Each row of a before or after table is a point. The points were changed in one or more steps. Then noise was added and the rows were shuffled. The steps act on columns, c1 being the first. Name the steps. A step turns or swaps two columns, mirrors them in a line or flattens them onto one, adds a multiple of one to another, or multiplies or shifts one. Angles are multiples of 10 degrees, from the lower column toward the higher: turns from -170 to 170, lines from 10 to 170 but not 90. Use the fewest steps. Two steps may share a column if one is a turn and the other turns, adds or multiplies; they go together, in the order done. Otherwise the lowest column goes first.
In the rows, zero is written as 128.

Before, 10 rows:
[[174 191  93]
 [156 161  99]
 [182  87 139]
 [139 134 173]
 [ 81 156 100]
 [125 177  93]
 [135  97 131]
 [162  99  65]
 [ 73  90 152]
 [160 154 141]]
After (10 x 3):
[[ 73 107 152]
 [183  95 138]
 [141 164 172]
 [125 151  92]
 [158 141 100]
 [161 162 141]
 [163  56  66]
 [175 166  94]
 [ 80 135  99]
 [134  97 132]]
Steps: add 0.7 times c3 to c2

Before:
[[123 135 109 154 135 111 107 139]
 [139 109 114 148 155 122 175 150]
 [133 121 121 110 134 113 110 156]
 [143 147 126 154 152 108 157 126]
 [100 111 119   8 152 111 124 141]
 [122 144 111 132 174 132 135 148]
 [137 120 113 147 135 149 133 108]
 [139 120 127 117 137 114 107  92]
 [113 139 137 149 132 119 165 122]
 [113 118 146 151 162 120 107 147]
 [ 95 131 108 131 135 117 134 150]
 [123 140 140  58 133 135 146 151]]
After:
[[127 147 125 153 152 107 158 126]
 [128 120 121 140 134 149 109 156]
 [127 111 118 124 152 248 124 141]
 [129 121 114 110 135 106 133 108]
 [127 120 128 140 137 140 108  92]
 [128 110 114 138 155 109 176 150]
 [128 144 111 125 174 124 136 148]
 [128 119 146 139 162 106 107 147]
 [127 135 108 149 135 104 106 140]
 [128 132 108 139 134 127 134 150]
 [128 140 139 109 133 196 146 150]
 [128 139 137 141 132 110 165 122]]
Steps: multiply c1 by 0; mirror c4 and c6 in the line at 140 degrees

Before (8 x 12):
[[123 125 156  92 111  83  86 147  85  82  62 105]
 [112 197  98 101 133 163 178 161  83 137 105 127]
 [198 204  98 125 136  84 148 164  90  96 108 181]
 [132 119 147 158 106 166 127 165 177  98  93 138]
 [129 104 184 154 147 152 107  46 171 141 104 145]
 [127 113 129 160  95 159 166 122 184 111  71  82]
 [ 99  83  80  85 107 155 104 119 103  24 136  87]
 [ 84 119 157 153 141  98 100  64 187 107 138 124]]
After (8 x 12):
[[ 84 120 156 149 141 116 102  63 188 150 135 121]
 [132 105 185 139 145 137 110  46 177 113 106 148]
 [101  86  80 145 106 136 104 121  84 232 135  88]
 [199 208 100 106 138 111 146 165  99 163 107 180]
 [125 111 129 139  96 142 168 124 192 147  71  80]
 [112 197  96 118 131 142 179 159  77 119 105 126]
 [122 124 156 130 111 112  89 146  68 171  61 103]
 [132 120 147 137 107 144 128 166 183 158  93 140]]
Steps: mirror c4 and c9 in the line at 70 degrees; multiply c6 by 0.4; multiply c10 by -1

Before (9 x 18):
[[134 138  73 153  49 106 109 154 136  91 155 108  83 131  55  89 134 103]
 [101 156 123 114 121 167 128 182 176  81 127  88  80  85 104 181 128 160]
 [177 133  78 165 130 150 181 146 173 177 115 149  53 168 133 147  96  84]
 [167  83  92 186  47 105  88 110  93 161 160 174 143 101 151  95 101 187]
 [100 165 102 109 142 129  90  79 111 128 182  83 130 134  51 187 141  96]
 [112 130  71 128 146 117 164 183 146 163 100 131  59 101  80 158 194 189]
 [ 86 101 153 154 126 171 160 100  99 130 162 162 137 111 139  92 158 109]
 [171  85  79  97 120 127  89 172 148 139 157 146 124  98 135 187 142 155]
 [173 127 145 120  76 199 100  81 125 139 125 126  49 150 156 142 183 170]]
After, 9 rows:
[[166  84 135  98 139 128  87 177 149  78 166 145 120  96 134 185 142 155]
 [104  84 158 184 122 105  89 164  95  94 172 175 141 102 152  81 104 186]
 [156 138  92 155 119 106 108 142 135  71 164 108  83 133  55  77 133 104]
 [138 130 180 164 132 151 185 178 174  79 113 146  53 169 134 148  94  86]
 [108  98 131 158 118 173 163  84  98 154 171 159 138 117 135 100 155 110]
 [ 76 129 139 120 129 200  98 160 125 146 125 125  48 151 157 134 185 169]
 [185 156  83 111 137 166 129 111 176 122 128  92  77  86 103 174 127 158]
 [186 129 162 125 133 118 163 121 146  71  91 133  59 102  81 160 197 190]
 [ 86 169 129 105 138 128  87  93 111  99 198  86 131 135  50 186 140  97]]
Steps: mirror c1 and c8 in the line at 50 degrees; swap c3 and c10; flatten c5 and c16 onto the line at 80 degrees; multiply c11 by 1.3
